Every row gives one point. A path goes straight from each point to the next, and from the last back to the first. The post is the endless flat space through its rows: a point in 2 columns, a line in 3, a plane in 4, and so on, so that a path can go around it. How many times does the path go around the post? Going back the other way cancels.

Post (2 x 3):
[[ -1 -29  41]
 [ 30 -29 -36]]
Path, 18 rows:
[[ -6  31   6]
 [ 58 -14  34]
 [ 18 -49  17]
 [  0 -54 -54]
 [  4 -10 -70]
 [ -5   7  30]
 [ 31  15   9]
 [ -3 -14 -22]
 [-27 -53  -6]
 [-13 -48 -65]
 [  8 -17 -12]
 [ 48   8  14]
 [ 43 -60  12]
 [ -7 -77  39]
 [-16 -35  26]
 [ 38 -60 -38]
 [ 39 -46  39]
 [ 47 -19 -38]]
Times around: 1

Post:
[[ 52  11 -10  35 -24 -47  -6 -31  10 -41 -71]
 [ 41   9  19 -29  26  27  38  42  42  35   6]
 [ 53  26  14  31   5  -8 121 -49 -34  36 -18]
 [  4  57  47 -14   1 -11  43 -47   5   9  22]
 [ 64  -1 -27  24  68  76   3  -2  44   2 -22]
 [-38   2  -9  39  -6   7 -46  60  20  45  90]
 [ -5  23 -24 -33 -25  17 -22 -29  30  14   9]
 [ -5  38 -13 -52  22 -16  23  -4  -7 -33 -54]
 [ -6 -11 -11   1   3  37  15  71  26 -40  20]
 [ 44  27  30  24  -9  50 -20 -45  -1  25 -48]]
Path, 13 rows:
[[-10  12  -7  22  37   0   5   6 -47  17 -36]
 [ 39  23  14 -22  20 -14 -27 -51  13  23 -24]
 [ 26  -2  45 -54  30  20  50  32  47 -39 -35]
 [  7  40 -32 -21  35  38  52 -22  33  13 -28]
 [ 53  22 -57  52 -10 -48  -4  37  44  14  20]
 [ 22  31  12 -14 -28  -2  -1 -17  25  43  68]
 [ 24  -3  47 -44  27   8  13 -32  29  -7   8]
 [-56  21  39  -8  12   1  35  -5  15 -41   1]
 [-18  61 -27   8  17 -16  49  12  11  21   4]
 [ 51  60  -9 -12  10   3  14  -9  11 -29  -4]
 [ 63  -3  26   9 -29 -13  22  15   6  20  26]
 [ 47  14  75  14 -22  -6  42 -51  10  -3 -31]
 [ 30 -10  -4  25  34 -16  10 -22  39  32   8]]
Times around: 2

Post (17 x 18):
[[-68 -21 -27   5 -22 -20 -38  56 -18 -14  36  38   9 -14  65 -19   2 -11]
 [  5   0  36   8  24  -8  67  26  18  15 -17 -17 -28 -43 -44  28   4  17]
 [ -1 -34  -6 -15  26  -5  10  15  58 -21 -43 -43  15  17 -47  33  14 -27]
 [-14 -16   2  -4 -38  13 -77 -58 -16  53  35  38  67  -7 -12  -2 -12  25]
 [ -7 -30 -52 -18 -26  33 -21 -41   0  40  45  -2  21   2  25 -36  53 -43]
 [ 18  13 -47  -4 -36  59  -6  16   5   2 -28  -5  46 -28 -27  -3  20 -32]
 [-13   4  31 -19  16  42 -52 -19 -51  -4  50  28   5  -6  17   8   2   2]
 [  2   0  35  27  21  -1  69   5  14 -34 -23   0 -23  30 -60 -17   7  -3]
 [ 55  17  50  10  21 -25  55  31 -24  18 -55  -5 -24   8 -35  34  -3  -8]
 [-17  30   1  25  28 -46  15  43 -16 -31  64   8  10 -20 -16  14   5   9]
 [-22  31 -31 -12  24  28  27 -24  26  45 -28 -14  33   8  27 -12  -5 -34]
 [ -2   6 -23   2 -12   2  53  24   4 -36  58  56 -40  17  18  39 -10  10]
 [ 18 -18 -12  22  -2  20  28 -42  25   0 -64   3  47 -15  21   3  39 -20]
 [-11  20 -25 -48 -20  13 -95 -46 -33  34  20  40  25 -18 -10 -23  49  15]
 [ -3  18   4  15  12  23  19   3  48  26 -20  32  26   0  -5  10  41 -64]
 [-19  -2 -78  52 -12  45 -69 -25  33  39  11   4  26  21  31 -27  36   3]
 [ 28   7  18  16  38 -17  18   4  25 -34 -11   2 -42 -44 -28  -1 -45 -14]]
Path (17 x 18):
[[-77   2  -9 -23  12  33 -77 -11   3  12  34  51  20  37 -27   4 -23   1]
 [-17  15 -27  33   0 -35 -16  42  20 -12   5   3  -7 -58 -10 -21  40 -41]
 [ 24  46   4   3 -38   8   4 -12   9 -41  22  73  44 -36   9  29  51 -19]
 [-17  -1  41  59   4  -5   2 -39  33   6   2  24  30 -67 -37  -2 -55  15]
 [-18 -19  13 -49  10   8  37  12 -66  11  33  34 -11 -30   2  44  20 -12]
 [ -3 -15 -33 -12  47  -6 -11   2   7 -16 -69 -29 -52  -6  25 -41   6   8]
 [ 38 -53 -55 -15 -28  60   5 -43  35 -54   8  12  -3 -62 -34 -10  33  42]
 [ 17 -32  17  56  -8   8 -32  54 -46  28 -57  -9  24 -35 -30 -58  36 -30]
 [-16   8  16   2  22   7   2 -26 -17   6  10   7  -9 -44  -2  49   2  10]
 [ -7  -9 -27 -23  -5  16  14  70  19  20   0 -25 -53  10   4  21  54 -52]
 [ -9 -43 -58  -9 -42  70 -39   1   1  12  33 -16   2   4  34 -63 121 -20]
 [ 16   3 -28  16  -2  23 -55 -31   7   3  22  62  66  -3 -21 -38  12 -22]
 [-14   7  -6  14   9 -14 -25  25  13  13  34  15  38   9 -84  62  29   7]
 [-35 -26   1  27   2  -5   0  26  28  20 -25  20  -2   8  31  37  18 -21]
 [ -8  -8   1  34   8 -20 -13 -26  49 -25  62 -45 -29 -53 -34 -19  29 -19]
 [-47  11  15  -8  25 -37   4  20 -23  -8 -20 -10  79  23  37  -6  15  23]
 [ 36  64 -31  -2  -7  20  49   6   0  36 -16  68   4 -36 -52   8 -27  54]]
Times around: 2

Post, 17 rows:
[[  7  20 -47  31  -2  33 -43   8   9 -33 -29  -9  58 -37 -38  38 -43  17]
 [-41  20   5 -60  48 -61   0  27 -11  -5  17  15   5  28  14 -11 -17   2]
 [-11   4  27   1 -12 -31  11 -41  12  39  23   5   6   2  32   3  17  17]
 [ -1   1  15 -57 -46   4  -8 -12  -2  55  21  -5 -50  21  31  11  10  -2]
 [ 10  72  14 -19  51 -17  -2  23  -2 -26  20  -4  -9   1   5 -28   0 -15]
 [ 11  22 -37  27 -11  -6  -5  11  24  -6 -42 -33  45  -8 -53   6 -11  -1]
 [  6 -14  22   1  -8  31  22  16 -38  58   1   6   4  48  21   9  25  14]
 [ 51  -6 -45  25 -27  31 -13  40  35  -1   3  -2  65 -25 -26  23   3 -26]
 [ 14 -16  16 -38 -42   8   3 -23 -33  34  15  28  10  10  18 -44  25 -13]
 [ 48 -51  12 -31 -30  -1   5 -37 -17  54  28 -11  -9  31   5  -3   2  16]
 [ 22  -4  42 -53  -1 -13 -17  -9 -33  46  -5   2  -3   2  34   2  41  31]
 [ 30 -19  12 -24 -35  23   8  -6   1   6  14 -14   5  36   0  -1  39  35]
 [ 12 -40  39 -14 -19  -1  34  -6  -1  -3 -18  11  -7  11   8  22  12  -7]
 [ 36  -5  21  -8 -44 -31   4 -11 -14  21  -9  24   3  48  10  12  -6   0]
 [ -6  54  -3 -35  29 -39  48   9 -35   2  24  26 -64   6  12   7   0  39]
 [-14  52 -40 -26  59 -11   9   4  -2  -8  -4  12 -14   4  49 -24  13  13]
 [ 11 -19  14   1 -52 -15 -12  14 -33  16  -2 -14 -19  15  39 -41   6  35]]
Path:
[[  -3   55   30   18   16  -43   11  -30   -1   63   13   25  -22    0
    15   16   39   20]
 [  -4  -28  -33  -35  -62   13   -8   66  -56    2   -9   26   -4   32
   -15   27  -21    8]
 [   9   35  -56  -10  -35   50  -12  -79  -12  -16  -46  -20    7   -8
    44  -24   10   31]
 [  49   18   56  -55   12  -37  -57   49  -22   45  -19   -6   -6   -6
    26   77  -35    6]
 [   6   23   18  -32    1   -3  -11   20   39  -30  -19   -2   18   23
    13    1   18   26]
 [ -37   28   -7  -38    9    6 -114   -2  -31  -15  -44  -43  -26  -66
    46  -12  -26   76]
 [  32   18    8  -15  -51   11  -56  -25  -17   12  -18   -9  -28   -8
    16    2   39   36]
 [   5  -39   48   10  -16   -1    2  -53   34   -5   10  -29  -14  -41
    44   20   19    0]
 [  30    6  -76    0  -36   50   26  -65   24  -32  -10   29    1  -50
    52    1   23   14]
 [   2   44   30  -53   16  -12  -30  -11   -2   -1    0  -24  -39   20
    48  -15  -48   30]
 [  -1  -19   39  -39    7   30  -50   33   13   21   14  -38   -6   62
    48  -53   -4    3]
 [  13   38  -27    4   68   72  -15   47  -72   54  -10   34  -34    0
    18   19    0   -3]
 [  29  -36   13  -33 -103   18  -42   32  -31   -5    3  -11   -1   27
   -33   17  -11   18]
 [ -12  -23   56  -68   20  -54   -2   34   -5   20   13  -13    8   35
   -39   22   18  -41]
 [  39  -22  -58   22  -65  -11  -21  -30    0   48   25  -56   40   -2
     6  -39   25   56]
 [  18   32  -47  -29   -5  -10   42  -13  -25    5   28   51   -4  -32
    27   31  -20   -1]
 [  16   41  -18   19   -2   17   34   -9    2   20  -20  -17  -17   35
    25  -11  -22   23]
 [  14    8    2    9  -27    7    5   32  -38   -1   13   -5  -19   45
    25 -100   23   52]
 [ -19  -76   36    5  -62  -55   35  -36  -30   16  -63   -5  -51   17
    13    8   10   72]
 [   7   33  -15   -8  -53  -23   -2   12  -50  -50  -33    0  -97    0
   -18   40  -70   49]
 [ -44   97  -36  -39   22   23  -47   30  -28   36  -13  -15  -17   30
    58  -24    0  -20]
 [ -18  -32   42 -111   -9  -38   -3   12  -41   -5   23  -21   12   59
    54  -24   52   54]
 [ -36   12  -17  -18   -1  -22   10  -15   28   36  -19  -15   45  -17
    35  -28  -13  -29]
 [  59   41  -18   67  -39   15  -16  -58    1   15  -30  -11   16   21
     6  -21  -36   74]
 [  81   23   -6   -4  -48  -10   53   14  -21   17   32   31  -83   44
   -21    4  -17  -13]
 [  12   -7  -28   12  -37  -15    8  -44   72   30   24   20  -33   16
    14   68   -6  -27]
 [  31    5  -37  -15  -13  -35   31   37  -45   -3    9  -27  -39   45
     8   -2   37   83]
 [   6   23  -10   38  -16  -29   -9   12   26   18  -21  -34  121   10
    38  -38   45  -13]
 [ -16  -28   13   -6  -45   16   28   12    0  -35  -33   26   23   24
    25   -8  -23   20]
 [ -32  -55   65  -22  -54  -48   12   41   33   28  -14   -5   69    9
   -31  -30   10  -58]
 [  31   36   -5  -17  -16  -23    6  -43   30  -12    0   30  -44  -11
   -22  -17  -40  -31]
 [  43   58   69  -81   11  -34  -37   25   25  -26    3    9  -13  -34
   -27  -10   22  -46]]
Times around: 5
